Rows are points. Each copy is the shape, with its points in the same order, turned, moved and blurred by noise. Is it also mirrored, or only turned?

Shape, 9 rows:
[[-7.1 -4.8  5.5]
 [ 2.1  2.2 -0.4]
 [ 0.9  4.9  3.7]
 [-0.2  1.3  4.9]
 [-3.5  3.5  5.2]
 [-0.1  0.8  2.9]
 [-6.8  2.3  2.6]
 [ 3.6 -4.7 -3.0]
 [ 1.5 -1.0 -1.5]]
Copy 1:
[[-5.2 -7.5 -5.0]
 [-0.1  2.5  1.0]
 [-3.3  4.5 -1.8]
 [-2.6  1.1 -4.2]
 [-6.4  1.1 -3.6]
 [-1.9  0.4 -2.0]
 [-8.2 -2.2 -0.8]
 [ 5.1 -2.9  2.2]
 [ 1.2 -0.6  1.8]]
Copy 1 is: mirrored
Copy 2, 9 rows:
[[-4.5  8.5 -1.6]
 [ 3.7 -0.8 -3.0]
 [ 3.7  2.2 -7.8]
 [ 0.3  2.8 -6.5]
 [ 2.2  6.7 -7.6]
 [ 0.5  2.2 -4.6]
 [ 2.0  8.3 -3.3]
 [-0.7 -3.3  3.2]
 [ 2.4 -0.7 -0.3]]
Copy 2 is: mirrored
Copy 3 (9 x 3):
[[-6.2  4.2 -4.5]
 [ 2.4 -1.1  3.9]
 [-1.8 -0.1  5.9]
 [-2.6  2.8  3.9]
 [-6.2  0.3  3.6]
 [-1.3  1.7  3.9]
 [-6.6 -1.8 -0.1]
 [ 6.7  4.0 -0.8]
 [ 3.5  0.5  0.7]]
Copy 3 is: mirrored
Copy 4 (9 x 3):
[[-9.8  0.7  3.2]
 [ 1.7 -0.3 -2.8]
 [-1.3 -2.1 -6.3]
 [-3.6 -2.8 -2.7]
 [-5.9 -0.6 -5.3]
 [-2.3 -1.1 -1.9]
 [-6.9  3.3 -3.4]
 [ 3.8  0.3  4.4]
 [ 1.2  0.8  0.5]]
Copy 4 is: mirrored

Shape, 10 rows:
[[ -2.8   0.6   0.6  -0.6]
 [ -2.1   2.9   4.1   1.1]
 [  1.0   2.1   2.8  -2.0]
 [ -5.6  -6.4   3.3   0.3]
 [  3.0   5.0   4.0   3.4]
 [ -3.8  -7.2   3.0  -4.4]
 [ -1.0   1.7   0.2   1.8]
 [  5.7   2.2  -2.3   0.4]
 [-11.1  -4.8   4.7  -4.6]
 [ -1.2   5.6   1.3   2.4]]
Copy 1, 10 rows:
[[ 0.4 -1.7  0.0  0.3]
 [-3.8  0.1 -0.1 -1.8]
 [-1.6  1.5 -3.2 -0.5]
 [-2.8 -0.7  4.6  6.7]
 [-1.8  4.9 -0.8 -5.5]
 [-1.8 -0.5  0.3  9.6]
 [ 1.2  0.1  0.1 -1.9]
 [ 4.8  4.9 -4.1 -2.7]
 [-5.9 -6.7  1.7  9.3]
 [-0.9 -0.2  0.0 -5.5]]
Copy 1 is: mirrored
Copy 2 (10 x 4):
[[-0.9 -0.8 -1.9  1.4]
 [-3.0  2.7 -3.0  0.3]
 [-0.1  1.0 -5.1 -2.0]
 [ 3.6  1.8 -0.8  7.6]
 [-2.6  4.8 -2.9 -5.5]
 [ 6.1 -0.3 -4.5  6.8]
 [-1.1  0.6 -0.7 -1.2]
 [ 2.1 -1.6 -1.6 -7.4]
 [ 0.0 -0.6 -4.6 12.5]
 [-4.8  1.4 -1.3 -2.7]]
Copy 2 is: mirrored
